Every row gives one point. Two turns around zero, p and q, are shown by what they do to some points. Write where each new point lands after one turn and then the other. Backwards means that the second turn is done in reverse. Each puzzle has new turns, and all numbers are rounded.
In the rows, zero is written as 128.

Turn p:
[174 102 123] => [ 93 156 156]
[148 154 132] => [147 154 133]
[ 56 112  93] => [136  47 123]
[134 144 164] => [135 155  99]
Turn q:
[145  99 161] => [ 84 136 112]
[104 121 159] => [125 153  97]
[ 77  93 152] => [132 137  62]
[158 187  66] => [170 105 205]
[128 141 133] => [132 139 135]
[157 127  96] => [124  97 157]
Where do these land?
p, then q: [109 141  66] => [ 65 136 110]
q, then p: [112 143 149] => [154 140 138]
q, then p: [148 153  53] => [ 61 168 104]
q, then p: [124 101 167] => [158  92 139]
p, then q backwards: [147 126 174] => [110 121 174]
q, then p: [128 103 160] => [151  95 134]

Turn p:
[127 111 104 138 108 171] => [125 159 138 173 118 123]
[138 115 140 156  95 140] => [161 152 148 136 114 118]
[124 126 103 124 120 126] => [118 130 124 142 136 109]
[105 110  93 150 183 162] => [ 91 110 161 178 147 161]
[112 134 137 113  92 155] => [145 165 100 142 126 131]
[126 145 145 103 143  31] => [125  82 110  48 164 101]
[134 161 154 148 127 114] => [164 101 120 114 118 135]
[116 103 150  94 136  87] => [109 139 125  74 156 129]
[171 147 126 127 149 165] => [113 113 126 145  73 144]
Turn q:
[131 143  99 143 138 152] => [119 147 156 112 146 141]
[ 84 101 104 132 107  88] => [132 179  92 132 102 101]
[127 150 151 134 167 181] => [ 81 100 155 128 144 166]
[115 125 111 109 132  82] => [130 142 100 123 133  84]
[153 122 145  97  84 148] => [158  98 159 141  93 121]
[156  82 129 119 114 101] => [169 115 100 104 103 119]
[131 173 157 161 153 144] => [107 114 136 156 174 163]
Where do these land?
p, then q backwards: [101 116 104 126 113 126] => [118 160 121 135 132 107]
q, then p backwards: [184 119 137  99 107 198] => [170 123 160 192 176 112]
q, then p: [ 93 142 137 155 139 119] => [136 103 125 165 145 139]
p, then q: [ 97 100 141 113 154 111] => [ 77 109 134 120 128 125]
p, then q: [133 143 107 167 122 122] => [156 120  96 121 130 148]
q, then p: [ 97 146 131  90 107 113] => [163 111 141 110 156 104]
q, then p: [134 147 125 110 130 117] => [125 116 141 108 139 128]
q, then p: [189 119 138 199 103 131] => [ 99 130 144 154  43 150]
p, then q: [125 120 132  91 179 115] => [ 78 140 134 122  90 119]

Turn p:
[192 163 134  86 117 138  91  56 147] => [112 202 157  88 131 126 201 153 133]
[117 123  98 147 114 102 170 180 132] => [122 100 128 152 143 129  62 144 151]
[136 131 163  77 103 158  56 126 143] => [136 191  95  66 126 133 146 104  96]
[126 165  77 156 212 108 154 177 151] => [110 100 112 205 210 124 124 117 169]
[ 92  88  62 189 125  92 142 144 113] => [187  89 156 191 135 140  75 145 128]
[ 69 102 133 147 122 119 144 124 154] => [136 106 141 148 103 169 100  91 125]
[106 117 124 112 129 163 139 113 105] => [120 122 107 143  97 137 140 139  98]
[109 118 150  86 106 113 131 123  89] => [106 120 138 101 112 120 114 134  73]
[ 89 149 127 155  98 148 162 162 124] => [123  83  96 123 118 166  94 144 144]
[188 111 171 108 117 171  99 101 108] => [135 164 110  83  88  80 176 136 124]
[154 159 194 127 115 134  91 100  86] => [133 113 128  51 124 105 183 130 110]
[157 110 102 146 179  90 158 131 184] => [115 143 166 187 152 108 120  99 183]
Turn q:
[135 159 121 170 120  61 114 100 122] => [108 165 137 129 116 125 102  84 189]
[139 123 117 134 107 124  88 115 172] => [ 91 156 164 154 127 139 124 132 117]
[116  85 134  92 158 158  91 137  94] => [142 126 115 111 145  90  97 166  74]
[ 77 159  51 155 133  75 167  99 112] => [105 119 103 118 155 116 131  15 156]
[154 115 198  94  98 123 129 187 175] => [141 153 148 111 140 189 161 211 136]
[150 147 127 166 127 128  81 173 151] => [ 73 151 135 138 118 107 149 168 156]
[ 86 136 115 119 195 148 188  75 109] => [154  78  56 132 111 140 100  71  98]
[193 125 127 101 105 139 135 149 126] => [148 137 169 102  94 126 166 152 117]
[151  79 161 142 103 155 127 154 133] => [132  96 169 123 133 135 125 187 131]
[ 79 151 129 106 134 170 161  92  85] => [187  98  85 162 143 111 126  95 106]
Where do these land?
q, then p: [121 110 109 128 124  91 124 160 107] => [ 89 145 137 138 148 129 135 102 105]
q, then p: [148  89 153 154  79 101 170  90  83] => [133 188 138  87 100  89 154  77 153]
q, then p: [146  81 108 160  74 130  80 158  84] => [101 107 157  95 159  98 108  47 122]
p, then q: [ 90 171 169 166 152 190  72  95 107] => [167  55 156  93  92 135 159  83  79]
q, then p: [120 160  87 104 105 142  96 156 100] => [ 90  87 175 138 159 119 129 138 137]
p, then q: [134 118 141 153 154 114 171 107 126] => [122 107 148 133 149 166 101 137 149]
p, then q: [146 175 122 118 128 125 155 156 162] => [ 87 129  87 147 148 146 133 129 100]
p, then q: [159 122 131 139 170 123 136  90 154] => [130 110 119 143 118 181 124 113 165]
q, then p: [145  86 154  62 128 122 160 173 110] => [ 73 156  87 127 133  65 120 150 108]
p, then q backwards: [ 98  94  85  79 138 110 122  90 167] => [135 140 122  97  99 122  85  74 183]
q, then p: [ 69 174  96 111 132 190 171 143 153] => [140  85 149 214  91 113 131 171 143]
q, then p backwards: [160 155 181 161 152  97  79 117 183] => [140 120  86  94  84 164 185 120 182]

Turn p:
[117 140 112  94 158  76 130  91 129 154 138 130] => [143 148 131 162 109 117 129 101 154 171 128 172]
[100  96 169 131 142 131 132 158 156 148 166 133] => [ 91 119 139 116 150 131 110 158 123 110 134 186]
[103 159 137  86 138 143 141 149 122  95 166 129] => [117  88  82 137  92 135 144 144 133 115 117 157]
[ 92  92 139 109 109 134 125 105 126  99 119 157] => [160 106 126 135 135 170 125 136 117 122 173 143]
[130 154 153 126 104 107 133 134 164  98  91  93] => [127  98 122 158 175 144 140 101 137 116  90 109]
[160  97  96 164 140 146 105 142 122 114 102 130] => [130 134 136 106 141 114 102 152 115 151 141  70]
[ 91 107 102  88 145 134  97  88 162 171 166 130] => [148 150 144 130 103 149  92 150 192 140 141 183]
[131 102 176 137 128 129 100 108 106  99 146 113] => [131 141 114 148 132 160  90 137  78 113 122 135]
[166 152 136 116  97 113 133 103 155 112  96 160] => [178 116 150 168 145 110 157 121 128 110 120 106]
[116 153 116 145 123 148 120 162 105 142 117 149] => [124 143 107  88 129 118 165 143 128 126 131 115]
[169 113 111 142 115 127 143 151 107 168  90 102] => [115 138 175  89 131 116 138 104 114 151 104  92]
[150 154 114 165 108 113 139 143 116  99 153  96] => [ 78 136 114 156 116 125 138 120 120 116 114  83]
[140 146 102 162 157 163 167 129  95 167 114 142] => [122 148 125  71 104  73 134  97 127 123 148 112]
Turn q:
[158 135 139  95 152 121 148 145 145 181 115 110] => [106  84 131 122 147 161 119 115 119 163  95 151]
[135 129 111 143 147 110 149  63 109 116 135 153] => [ 89 127 123 111  85 131 139 146  97  97 156 115]
[117 130 116 100 136 153 142 140 124 141 108 152] => [102 132 104 144 131 121 137 134 134 154 101 118]
[ 87 143 130 141 153 125 145 133 145 211  97 113] => [ 72  98 138 168 164 123 102  81 111 161 137 136]
[144 134 120 153 132 124  43 126 146 111 152 207] => [158 226 143 129  96 170 125 119  98 138 135  97]
[155 115 109 142  92 113  86 143 148 137 107 148] => [170 145 138 151 142 163 157 123 107 145 138 108]
[144 106 140 136 149 117 123 136 154 114 121 114] => [147 123 146 130 113 136 127 136 127 145 137 164]
[128 138 118 127  41 138 112 128 148 130 149 150] => [158 160 119 152 171 152 159 121 130  78 113 103]
[122 137 126 143 148 163 120  80 147 110 133 104] => [105 149 110 116 132 134 111 149 139 114 175 158]
[144 138 174 117 145 136 153 125 124 107 112 115] => [138 102 102 121 112 121  95 149 124 125 113 158]
[152 130 120 126 148 128 137 138 109 110 149 114] => [130 120 143  89 121 121 124 151 135 132 121 127]
[115  87 161 121 113 141 143 126 147 112 146 101] => [141 115 136 149 120 128 126 134 174  99 125 165]
[121 123 116 147  87 132 151 148  82 120 140 124] => [142 111 142 132 144  94 135 146 142 100 120  82]
[142 139 120 128 139 105 154 144 160 114 127 113] => [134 117 143 113 138 116 145 133 104 132 117 167]
[ 58 137 121 101 139 114 115 144  31 106 129 102] => [128 109 103  91 104  49 115  86 178 136 138  70]
Where do these land?
p, then q: [142 128 153 121 147 160 151 145 125 174 124  92] => [140 123  68 140  91 135 145  99 128 136 125 128]
p, then q: [133 106 135 141 102 122 135 118 124 163 185 147] => [153 158 117 134 129  97  97 118 119  89  96 121]
q, then p: [104 170 126  92 142 135 122 137 176  69 104 150] => [155 145 124 140 101  85 197 112 152 158 147 112]
q, then p: [ 98 151 146 109 131 104  93 159 157 103  89 116] => [161 174 158 153 101  85 138 115 134 143 139 119]
q, then p: [156 112 114 126 123  83 148  80 103 144 167 128] => [127  74 125 126 110 185 113 121 103 100 137 134]
q, then p: [126 126  79 135 123 110 125 134 168 111 118 131] => [114 123 125 128 104  91 152  99 110 116 139 153]
p, then q backwards: [ 96 140  99  85 113 142  87 118 146  92  99 129] => [170  95 145  94  93 152  96 136 110 127 104 108]
q, then p: [184 102 174 158 125 155 134 126 110 157 122 122] => [116 132 133  84 153 145  97 185 105 117 108 105]
q, then p: [138  77 169 155 152 156 152 140  99 137 145  97] => [117 128 151 131 191 152 114 187 119 115 116 139]
p, then q: [149 131 103 126 135 117 119 144  95 133 155 145] => [136 107 135 134 161 113 131 106 121 112 108 104]
p, then q: [ 90 135 136 123 159 140 117 131 140 130  78 152] => [ 97 131 142  99 108 164 154 138 121 160 109 137]
q, then p: [110 170 103 151 124 121 108 107 136 108 138 121] => [126 130  93 160  85 120 136 124 128 139 118 146]
p, then q backwards: [137 118 125 143  87 119 172 124  85 144 142 133] => [116 116  98 144 139  78 122  95 137 138 146 154]

Turn p:
[131 134 112 176 143 147 142  72  91 129 105  96 103  99] => [ 95 129 156 145 131 199 119 124 110 153  96 146 134 164]
[109 129 131 160  96  75 126 148 189 161 101 102 113 128] => [ 81  86 100 168 131 106 138 114 137 158 127 122 155  71]
[111 164  98  71 159 176 179  94 144 165 101 130 156 170] => [133 180  60 152 158 167 108 171 107  73 141  95 141 145]
[ 83 114 171 177  82 133 113 172  99  96 183 167 119 136] => [161 107 169  59 171  89 107  90 159 182 132 122 134 117]
[112 107 155 132 170 126  72 149  93 104  94 130 134 114] => [157 133 136 111 102 106 119  87  93 123  90 183 137 133]
[136 140 181 121  84 172  95  61  96 158 105  78 171 130] => [142 109 102 137  80 152  84 133  77 177 156 107 166 202]
[144 171 152 164 137 125 129 176 123 185  93 109 185 134] => [103  68  85  95 132 129 142 110  61 101 129 106 160 121]
[172 150 127 125 164  88 141  67 126 142 124 140  69 139] => [ 97 144 109 161 101 189 145  88 168 115 133 134  81 141]
[149 115 134 113 135 127 118 148 150  85 154 115  66 143] => [143 147 160 129  92 123 143 118 195 118 115 125 139 106]
[ 82 159 130 100 141  99  86 142 138 126 127  98 147 108] => [137 148 140 162 123  96 130  93  81 122 155 135 158 102]
[152  92 140 170 107 111  97 106 156  80 186 141 129 143] => [158  84 166 116 113 132 120 136 187 159 169 166 113 112]
[140 141 128 115 160 102 189  74 116  70 103 158  98 114] => [112 203 117 118 125 188 167 132 146 149 125 161  84 123]
[138  75  62  81 151 140 165 163  94 194 113 112  98 181] => [159 120  98 181 157 122 144 154 143  67  39  72 102 149]
[ 96 142  73 101  62 128 158 179 148  97 164 146 172 119] => [140 146 163 113 175  78 133 191 110 138 162  79 115  73]
[167 134 120 172 133 127  98 170 141 154  92 181 123  99] => [ 67  86 124  86 114 102 108 117 119  98 102 151  98 109]
[127  81 132  69 124 173 140 128 144 104 202 145 165  92] => [164 158 163 117 145  71 142 190 154 113 175 141 130 180]
Turn q:
[126 156 150 159  98 163 101 169  87 161 149 109 167  91] => [118 172 156 123 134 184 101 114 188 170 128 156 140 131]
[113  95 125  74 141 156  86 150 157 102 110  93  69 100] => [103 171 133 136 115  74 123 180 106  82 130 187 131 110]
[156 140  75 149  96 115 104 151  79 155 163 110 132 154] => [131 153 144 192 120 169 109 111 149 132 130  87 176 120]
[ 99 139 100  71 148 113 163  78 162  70 115 164 163 115] => [183 102 132 113 122  65 171 109 110 112  74 123  73 129]
[125 138  91 154 195 105  90 128 100 148 139  75 100 112] => [124 156 155 169 139 156 198 149 128 110 181 136 157 112]
[173 106 142 129 176 165 173 159 144 142 105 178 171  97] => [ 84 142 138  79 139  90 129  96 139 175 152  95  66 105]
[ 96 152  86 152 122 160 174  63 140 115 137 175 129 164] => [156  65 134 144 117 167 129 104  92 111  93 105  62 111]
[ 93 129 142  96 131 131  92 139 114  69 133 182 135 125] => [133 141 159 137 142  95 121 142 119 123  86 142  94 196]
[172 122 179  67  96 137 126 119  76 141 118 139 110 136] => [122 132  95 140  58  98  90 149 151 166 143 129 131 170]
[120 166 150 137 100  71  75 148 142  72  84  72 103 162] => [145 148  52 155 185 130 143 175 127 104  97 156 184 162]
[144 145 143 124 146 131 162 173  75 100 174  97 157 147] => [170 195 131 130 128 148 121 111 100 185 145 108 137 146]
[163 108 122 176  99 149 132 128 156 120 168 170 125  79] => [ 95 133 140 108 134 140  91  53 145  83 142 127 104 134]
[138 135 126 120 129 120 132 103 177 178 162  98  99 178] => [109 107 108 108  81 162 145 139  90 103 118 107 176  98]
[124  73 159 146 125  96 176  64 170 177  76 105 167 178] => [158  36  90  54 132 124 127 167 138 130 152  78 147  85]
[ 78 117 130 166 120 108 133 147 141 169  88 152  94  80] => [ 88  68 153 131 173 120 125 118 140 134 147 186 141 111]
Where do these land?
q, then p: [159 186 133 131 201 128 110 116 130 175  80 156 106 134] => [104 141 122 149 227 126 146 146 154 146  91  98 160 123]
p, then q: [ 89 135 136 105 132 118 114 108  97 135 155 149  63 121] => [120  95  85 117 113 173 179 145 126 101 120 133 125 138]
q, then p backwards: [ 75 113 134 126  90 119 161 105 135 165  77 172 126  83] => [138  72 133 204 115 103  78 148 148 140 149 153 132 128]
p, then q: [127  77 162  85 131 111 158 115 153 179 162 135 105 118] => [130  94 113 118 165 144 154 106  71 106 115  82 157  97]
p, then q: [145 111 144 129 157 157 157  93 165 103 142  92 201 189] => [104 205 152 124 126 119  85  81 124 137 114  64 101 102]
q, then p: [ 67 132  82 134 141  86 122 210 156 129 101 106 134 129] => [110 129  93  97 155 134 178  96  64  99 123 194 127 150]
p, then q: [139 125 181 169 154 145 119 111 107 126 135 110 143 119] => [135 110 143 112  90 121 100 148 130 139 108  80 103 133]
p, then q: [107 196  78 138 156 124 151 101 158  95 175 121  90  77] => [135 144 142  69 127 189 153 116  97 147 115 195  84 168]
q, then p: [190 134 168 115 130 127 114 148 161 101  93 139  61 125] => [154 150 160 164 189 134 105 112 111 127 123 115  91  64]
p, then q: [174 104 110 216  68 101 148 131 144  74 169  53 127 130] => [ 90 128 154  20 111 111  54 127 142 164 174 153 142  86]
q, then p: [133 175 188 161 124 115 120 143 105 159 125 167 142 147] => [150 117  80 161 166 127  82 147 141  95 110 110 158 145]
p, then q: [106 140  82 119 108 189 146 151  61 112 154  80 178 141] => [134 212  90 122 122 133 126 174 146 193 174 107 134 144]
p, then q backwards: [118 119 105 122 107 137  95 121 105 156  94 166 122 168] => [139 120 123 124  77 163 156 125 132  91 112 152 133 155]
p, then q: [176  69 115 151 137 167  99 175  74 105 158 163 131 147] => [ 94 136  64 117 113  42  99 170 115 118 135 115 136 158]
p, then q backwards: [120  85 108  61 100  76 130 136 109  95  94 136 170 108] => [117 145 111  54 183 153 162 130 108  80  94 111 120 140]
p, then q backwards: [124 146 120  87 112 147 105  83 188 138 132 102 148 112] => [159  92 127 117 126 129 106 140  77 141 125 100  68 140]
